Every row gives one point. The ring and each string are closed loops that go straight from each point to the next, and from the last back to the first. Before rounding, they use only three directions, however many columns there are. How many times does the string pass through the ring? Passing back the other way cancels.
(in the rows, 128 means zero)

Ring (6 x 3):
[[132 122 154]
 [ 78 137 132]
 [ 99 137  94]
 [141 157 100]
 [161 175 132]
 [173 144 157]]
String, 27 rows:
[[141 148 159]
 [134 139 143]
 [137 118 139]
 [100 109 154]
 [ 47 140 157]
 [ 78 156 139]
 [111 136 124]
 [110 121 113]
 [ 73 122 104]
 [ 37 146 110]
 [ 30 147 113]
 [ 48 157 128]
 [ 81 150 133]
 [124 129 126]
 [109 114 137]
 [107 111 165]
 [134 119 171]
 [136 145 156]
 [145 135 135]
 [176 123 143]
 [204 137 162]
 [181 173 173]
 [158 168 156]
 [144 144 134]
 [170 131 137]
 [204 133 166]
 [184 136 173]]
Times through: 5
String (24 x 3):
[[168 168 170]
 [194 128 169]
 [179 103 151]
 [142 123 143]
 [132  99 146]
 [ 73 129 157]
 [ 86 153 141]
 [107 139 128]
 [ 97 122 117]
 [ 45 141 122]
 [ 63 156 132]
 [112 150 132]
 [109 124 128]
 [ 82 120 152]
 [103 124 168]
 [126 142 157]
 [149 129 140]
 [182 122 152]
 [148 140 135]
 [147 170 152]
 [178 191 168]
 [190 162 151]
 [163 145 137]
 [141 159 142]]
Times through: 1

Ring:
[[ 95 100 136 124 119 123 130 132]
 [ 98  81 104 114 109 117 137 130]
 [109  74  79 109 104 115 145 125]
 [128  89  76 114 109 117 152 117]
 [138 105  96 123 120 118 151 106]
 [142 122 136 138 138 116 145  91]
 [136 134 175 148 151 116 136  85]
 [127 141 195 152 155 119 130  92]
 [111 141 196 148 146 127 124 114]
 [100 124 170 136 131 128 125 129]]
String (28 x 8):
[[117 119 200 152 159 106 126  76]
 [119 127 167 141 140 121 132 106]
 [127 163 155 138 124 149 135 149]
 [128 165 187 149 142 140 130 125]
 [130 149 218 161 166 117 126  80]
 [129 104 223 164 185  81 128  22]
 [128 111 166 144 151 105 136  75]
 [126 123 140 134 130 124 139 113]
 [130 126 134 133 128 126 141 116]
 [143 146 112 129 116 142 148 137]
 [149  90  70 118 117 109 160  92]
 [135  59  61 112 116  95 158  81]
 [123  75  88 117 118 105 149  97]
 [121 101 108 122 118 120 144 117]
 [126 115  81 114 101 137 149 148]
 [125  91  47 103  90 130 155 146]
 [118  44  47 103 103  97 156  99]
 [118  45  69 110 115  90 152  83]
 [120  95 119 126 126 112 142 103]
 [130 125 107 124 114 134 145 135]
 [142 134  93 122 110 139 151 138]
 [152  85 101 130 138  94 156  58]
 [147 103 137 140 148  99 148  60]
 [133 106 155 142 149 102 140  71]
 [127 127 150 137 135 123 137 109]
 [133 158 166 143 136 139 135 126]
 [132 161 203 155 154 130 129 104]
 [119 123 249 169 186  92 119  40]]
Times through: 5

Ring, 8 rows:
[[171 125 143 123 163 127 128 148 133  94 106 107 135 176]
 [107 134 129 121 117 117 182 129 127 144  98 138 122 143]
 [ 73 137 121 124  95 115 197 119 125 162 102 159 121 120]
 [ 61 130 112 134  87 126 172 118 119 153 127 168 133  96]
 [ 82 123 113 138 101 134 143 125 119 131 140 159 143 101]
 [130 117 132 142 147 139  99 135 131  84 142 144 152 128]
 [162 118 146 138 175 136  90 141 140  64 130 131 150 155]
 [180 120 149 130 180 132 101 147 139  70 116 113 144 174]]
String (29 x 14):
[[ 74 126 105 133  83 132 164 126 110 154 134 151 136  99]
 [107 125 118 130 112 131 149 133 119 131 126 138 137 124]
 [ 74 132 122 131 103 121 174 118 127 144 115 166 130 112]
 [ 32 140 121 131  83 111 207 103 131 169 106 196 121  93]
 [  7 142 107 129  54 111 230 100 121 197 107 199 116  78]
 [ 50 133 105 128  69 122 197 117 113 177 119 164 126  95]
 [118 123 118 129 115 133 143 138 117 127 128 128 138 129]
 [ 77 131 124 133 108 122 167 119 129 138 118 167 132 112]
 [ 35 134 118 137  85 119 185 105 129 157 121 196 130  85]
 [ 44 126 103 141  75 133 160 114 114 153 145 180 141  75]
 [ 60 125 116 144  99 132 143 115 125 129 142 182 144  86]
 [ 81 124 126 144 121 132 130 118 132 110 138 177 146 101]
 [102 117 132 150 141 140  95 123 136  81 151 172 156 106]
 [152 112 133 144 160 146  74 142 129  66 152 132 160 134]
 [156 117 126 133 145 141 105 148 121  93 136 112 148 147]
 [121 125 137 134 143 128 131 130 136 101 120 149 140 137]
 [131 125 151 138 167 126 115 127 149  77 118 159 143 145]
 [162 121 162 140 195 129  88 133 156  48 119 148 149 162]
 [193 114 148 135 189 141  73 153 137  51 132 107 154 172]
 [184 114 136 133 169 142  85 155 127  70 134 100 152 165]
 [133 123 134 132 144 131 126 136 131 101 123 135 141 142]
 [132 124 146 138 161 128 115 129 144  82 121 153 143 143]
 [135 121 154 145 178 130  93 126 153  59 128 165 150 141]
 [152 114 140 145 168 143  75 139 136  60 146 139 158 138]
 [152 114 124 137 143 145  94 147 119  88 146 116 153 138]
 [129 122 126 133 132 134 126 138 123 108 130 131 143 135]
 [ 76 128 130 140 119 125 147 115 135 119 126 180 139 106]
 [ 37 127 111 145  83 130 159 108 123 145 142 196 141  72]
 [ 55 126 102 138  76 133 163 119 111 155 141 167 139  83]]
Times through: 5
